Every row gives one point. To make a cloud, some directions were put in groups of two or more. Within a group, all points are equally far from the middle, so they leave a hole (a ring in 2 directions, a hollow ball in 3). The other directions are filled evenly. Then the cloud was stretched, turned, moved and blurred a little. How many holes are there, and how many directions does each take, smallest first?

Cloud:
-30  -78
86  53
-31  -144
204  -217
165  39
103  -174
112  -129
11  127
-150  -106
25  -55
-135  249
221  139
-3  231
Holes: 0

Cloud:
-72  -123  298
73  -122  106
-21  -297  -230
97  -39  121
-71  -137  177
-54  -232  -154
55  120  42
11  -162  152
-45  -48  160
-83  -224  -251
97  85  -232
-34  -158  -4
-128  38  126
-94  63  -45
-119  138  -60
38  111  -314
-166  -141  -46
25  42  89
85  159  94
Holes: 0

Cloud:
179  -51  -157  -77
211  -35  -39  -136
-91  61  -87  289
281  28  -39  281
-81  24  -74  -157
-163  120  -67  -179
-41  126  237  -6
111  -45  179  -56
262  -79  27  284
140  143  -115  55
80  -143  69  21
206  54  -67  260
65  39  -188  14
132  58  265  -208
239  120  117  -167
60  161  -60  140
218  13  119  158
277  161  18  29
113  133  111  68
-143  64  -60  -110
-124  -6  214  155
-103  -95  117  107
78  -130  -151  143
-102  -126  116  -83
76  -40  35  -36
135  -20  24  -177
-27  64  110  -94
276  131  163  106
188  -102  249  -124
20  57  141  73
Holes: 0

Cloud:
-155  -117  -57  64  -104  -160
-97  -93  77  61  144  -201
91  -67  -82  102  -52  300
-120  16  91  84  -173  223
146  -99  -276  -112  -60  -44
15  226  88  -94  -125  103
36  -25  -83  -275  -121  -104
-89  -106  -43  32  247  -87
-88  -273  -147  -180  64  44
186  90  89  139  -98  82
18  -224  146  20  91  -161
-53  -233  38  -133  40  194
108  -70  13  175  141  -121
-162  -92  -95  -186  -139  226
90  192  34  -11  44  152
123  -57  -100  -80  -240  -163
-73  113  -192  -175  -78  208
193  -32  -263  57  -45  98
-6  -178  -304  38  50  -2
-206  0  110  -1  -191  20
-212  -213  172  23  -43  106
-169  -41  15  -13  -261  115
-121  -173  147  -82  -203  164
35  -103  -260  98  -154  138
-106  -372  9  10  -85  -40
-122  -66  -102  -121  -155  282
-192  -57  -150  -35  -151  182
-187  -259  10  69  31  174
-96  137  147  28  -189  38
-155  -73  241  77  55  21
82  -159  -2  249  47  -81
-144  -144  17  -89  -62  -242
205  -80  -16  15  0  159
-68  -224  172  142  100  -41
19  -115  136  111  -76  -227
-28  -292  37  -177  19  14
-109  136  -18  61  -202  54
-81  132  -225  -9  110  42
63  -37  129  -77  -29  219
44  -236  -106  88  178  -69
-61  -278  49  24  -247  76
-113  -293  134  35  -155  98
69  270  -14  -50  -64  90
103  -60  -138  103  -112  -209
-88  -173  -289  30  -25  39
-40  -136  -195  185  -11  138
34  -31  152  -61  150  36
-257  -11  19  -186  -45  135
228  -105  38  145  -6  17
-7  -73  -296  -142  -46  -114
-70  -29  -204  -226  -147  167
-33  -182  -164  48  -153  -158
176  -90  37  -89  -132  -159
-2  -58  -218  0  -38  295
-153  -102  160  -160  -163  -96
-33  -45  41  -269  39  -76
Holes: 1 (6)

Cloud (87 x 8):
-337  173  82  -56  80  -49  -51  210
-154  201  -46  -141  122  78  117  129
36  26  100  -257  175  -56  -118  162
-122  255  208  73  158  54  103  -81
-118  91  153  -21  201  143  -223  5
-317  -172  -23  2  49  63  236  -69
-213  8  -183  -48  35  -125  38  -184
-213  63  135  92  8  128  92  -230
-104  -41  -264  -39  -117  -61  -45  33
-242  -120  156  -85  98  123  -12  -40
-126  144  59  -157  288  17  -67  85
-223  -227  -109  -5  114  201  119  69
86  44  -36  -101  -71  -68  210  -229
-52  14  -208  -44  -141  -151  60  17
-24  136  220  176  -35  52  80  -38
-140  56  -56  31  -20  -11  132  238
-101  210  -96  -157  66  97  49  15
-131  -16  17  -193  -114  -135  -93  -168
50  121  49  -64  73  -142  -2  -72
-110  -67  -126  -193  -120  -122  -172  42
103  -41  38  -11  134  214  254  -7
-144  124  -19  12  2  14  259  -75
210  -28  -149  76  -39  -50  109  -95
-133  213  -179  142  -191  -171  94  -56
156  -50  5  -188  5  -27  -64  -134
-138  231  152  -118  95  101  -81  113
-141  -181  -24  135  70  263  113  -100
-142  117  -16  -60  6  172  -104  36
-354  -176  -182  5  -190  -38  -45  -59
-160  169  -281  184  -18  4  172  -243
-307  -296  169  -139  121  161  53  -176
-165  -245  -72  -161  159  61  -154  291
216  123  2  -68  -75  140  66  93
-70  -75  79  207  -26  -76  18  59
-74  108  180  15  6  -209  -73  24
-83  -252  -227  -6  46  61  72  -298
172  135  -42  75  -18  -5  -74  -161
-155  91  -134  -140  -38  -220  142  -119
214  -103  -191  -155  72  24  -32  92
-355  -46  -106  -78  -132  -4  -104  46
-8  35  -148  95  3  254  -12  132
-67  128  -128  17  -83  66  -138  -143
15  114  -253  -93  -1  -204  159  65
-231  89  180  -204  174  128  -43  -6
-195  261  14  175  -80  -26  176  -97
-509  149  29  16  -144  -129  -64  -218
35  79  -140  101  16  64  411  21
-130  -75  -221  -61  -61  -46  217  -134
-34  141  -115  10  -9  -197  -15  11
-205  199  -34  -290  -21  -114  43  59
-156  -260  -100  -104  167  -49  54  99
-26  -3  -134  80  33  233  178  -128
-63  -58  100  -89  28  -207  16  -87
-20  -36  15  -214  -36  76  -247  -218
182  13  -7  209  -8  194  70  207
2  23  -141  -68  -169  6  -1  258
24  200  -22  -9  14  194  -32  93
99  -74  -224  -83  -66  -30  -162  133
34  20  -24  -171  84  275  -5  -230
-152  21  -3  -126  -163  -156  0  -158
48  -9  -236  237  -92  -35  74  -177
-276  38  22  18  145  -153  40  31
-196  -135  -111  -109  123  -113  -60  170
-47  99  -218  29  -127  -154  306  -10
-41  -16  58  -99  124  -2  -130  255
-214  141  -249  273  -85  43  173  -215
-144  -73  -26  64  -95  91  149  -204
-6  178  134  115  -46  107  151  -179
-28  -161  -220  -101  -5  101  -90  -141
-136  -88  19  -16  88  196  164  -113
-307  279  128  116  -36  13  61  -218
-277  -221  69  -41  115  -25  20  39
44  -139  -124  80  -113  -75  29  -168
-195  -121  62  47  82  44  12  85
-240  132  118  -24  -9  -30  198  -130
-83  -89  55  -70  118  93  214  45
-152  158  -12  203  -105  -289  -14  -73
-266  199  126  54  8  -27  -6  106
-228  -135  0  52  -7  4  168  105
-255  275  109  304  76  102  93  -174
-196  301  45  197  101  146  20  -32
-243  -16  -59  23  153  73  -9  201
-120  -112  -79  45  -4  126  83  162
127  64  -151  -1  75  -99  40  135
99  1  -97  -54  -67  45  124  -200
18  -124  78  85  213  253  115  -111
-65  197  -154  228  -212  -183  162  -150
Holes: 1 (2)
